Each row of a before or after table is a point. One or more steps were done to the points. Then noise was added and the rows were shuffled. The steps act on how far a point lies along the listed directions, d1 being the first. Write out the steps. A step turns or swaps two directions, mirrors them in a line or flattens them onto one, adds a multiple of one to another, or multiplies one. Angles are multiples of 10 degrees, from the lower direction toward the higher: turns from -170 to 170, lines from 10 to 170 but not 90. Use the fewest steps. Two steps may share a direction if one is a turn and the other turns, adds or multiplies; they go together, in the order done. Otherwise the lowest direction goes first.

Directions:
(1): [16 49]
(2): [-49  16]
Before, 9 rows:
[[ -5 -48]
 [  4 -19]
 [ 31  43]
 [  1   2]
 [ -2 -60]
 [-35 -11]
 [-32  -1]
 [-23   8]
 [-14 -56]]
After, 9 rows:
[[ 49 -33]
 [ 41 -25]
 [  9  23]
 [ 12 -15]
 [ 19  24]
 [ 55 -22]
 [-55   0]
 [ 29  22]
 [ -5   1]]
Steps: swap d1 and d2

Directions:
(1): [ 60  -9 -11]
(2): [13 16 58]
(3): [ -5 -59  18]
Before (10 x 3):
[[ 12 -35   5]
 [ 34  22 -30]
 [-51  11 -57]
 [-30  15 -24]
 [-16 -29 -49]
 [ 44 -49   2]
 [-21 -22 -42]
 [  4  -1  22]
 [ 50 -13  14]
 [  9 -11 -36]]
After (10 x 3):
[[-37 -37 -23]
 [ 13  30  19]
 [  4 -12 -20]
 [-23 -55   6]
 [  4 -10  57]
 [-19  -1  37]
 [ -2 -44  11]
 [ 18  43  55]
 [-48  16   7]
 [  4   0  52]]
Steps: turn d1 and d2 by -160 degrees; turn d1 and d3 by -30 degrees

Directions:
(1): [-18 -30 -50 -35]
(2): [ 51  30 -38   3]
(3): [ -4 -28 -23  60]
Before, 12 rows:
[[ -2  -9   7 -38]
 [ 35  34   6  11]
 [ 21   9  21  28]
 [-28  -3  37 -60]
 [-12   2  41 -33]
 [-11 -31 -23   1]
 [ -3  -8   5 -57]
 [-23 -48 -27 -15]
 [ -5 -49 -17   2]
 [-20   9  -6 -27]
 [ 19  36  17   1]
 [-26   0  -9 -48]]
After, 12 rows:
[[ -6 -28  -3  47]
 [ 22   6 -27 -19]
 [ -7 -35 -11  13]
 [ 46  -8 -27 -21]
 [ 26  -9 -49 -16]
 [-27  -6  30   6]
 [-19 -25 -42  11]
 [-16 -44 -26  52]
 [-23  -5 -24  11]
 [-18 -49 -27   9]
 [ 11   6  39   5]
 [-25   3  47  -5]]
Steps: turn d2 and d3 by -130 degrees; turn d1 and d2 by 20 degrees

Directions:
(1): [ 32  19  35 -14   8 -18 -38 -51]
(2): [-16  55 -33  10  37 -36  -5   8]
(3): [ 53 -12 -39  17 -22 -31  28 -16]
(4): [-26  25  26  -3 -60 -39  13   6]
Before, 9 rows:
[[ 17 -14  -7   3   2  21   7 -12]
 [ -5  -3   4  -1   7  16 -20  -8]
 [ 10  32   8  -1 -40 -45   2 -16]
 [  2 -18   7  -2 -19   7  14  10]
 [ -4 -10 -12  -1  13  17  -6  12]
 [  1   0  -1  -1  -6   4  -1   5]
 [-11 -32  19  -7 -23   8   4   3]
 [ 16  12  28   0 -48 -40   4 -27]
 [  2 -12  -3   0   7   2   6   8]]
After (9 x 8):
[[-15 -36  25 -10 -21  17   2   4]
 [ 29  41 -18   8 -22 -60   8 -20]
 [-21   7  10  -2  12  14 -26  -4]
 [ 22 -13 -12   7  -5  14  14 -14]
 [  5 -18   1  -1  -1   2   7   6]
 [ -7 -16   0  -8   3  25  -5  12]
 [ 11 -29   9  -4 -26  12  16   8]
 [ 31  27  -5   8 -28 -59   7 -31]
 [  4  -3   2   0  -9   7  -2   4]]
Steps: add 1 times d1 to d2; multiply d3 by 2; multiply d4 by 0.7

Directions:
(1): [ 27  13 -54  20  -9 -18 -25  11 -16]
(2): [-16 -47 -28  30   3  -8  27 -17  21]
(3): [  2   5 -13  15  -2  60  18  35   1]
(4): [-14  18   6  15  34 -35  27  41  -4]
(5): [ 50 -17  15  -2 -14  -8  39   0 -29]
(6): [-17 -28  24  32   2   4 -29   8 -44]
Before:
[[ -7  12   7 -14  20  29   7  23  10]
 [  6  -9 -15 -13  -7  -3  -1 -25  26]
 [  6 -32  10 -20 -10  -1  29 -22  19]
 [  3  22  -8   8   8 -31 -19  -8 -26]
 [ -8  39 -21  15  11  24 -16  28   6]
 [  5 -18 -36 -16   4 -14  26 -16  58]
 [  8 -10 -45   2   1  23   5 -19  42]
 [-19  56   8 -20  26  17   1  38   9]
 [ 29   7 -17   7  -3 -50  13   7 -19]
 [ 35  30 -13  -5   2 -15 -22   9 -16]
 [ 38  12  -1   2  -1 -20  -3   5 -36]
 [ 10  11  -6  21  10  -7 -10  20 -17]
 [-12  31  -6 -13   7  18   3  28  10]]
After (13 x 9):
[[ 16 -23  33   9  -5  30  28  -6 -15]
 [ 42 -24  27 -15 -29  26  11 -27 -34]
 [-11   8   3  19  11 -12 -21  23 -16]
 [ 13  10  39 -19  16  -8  26  -3   7]
 [ 24 -14  -4  -6 -10  37  -8  -3 -15]
 [ -8  14 -23  -4   0  -3 -40  16  -2]
 [  4  26  18 -36  17  -5  20  -9  14]
 [ 16 -14  19 -12 -19  26   7  -4 -26]
 [-22  23  35 -31   2 -25  -1 -15  15]
 [-22  -7  16  26  24  26 -21  31 -23]
 [  1  -7  16 -11  -2   8  22 -13  15]
 [ -8   1  16  -6   9 -31  28 -23  -1]
 [-24  -4  26  16  18   4 -61  26 -24]]
Steps: turn d3 and d4 by 30 degrees; turn d1 and d4 by 150 degrees; turn d2 and d5 by -120 degrees; turn d2 and d6 by -130 degrees
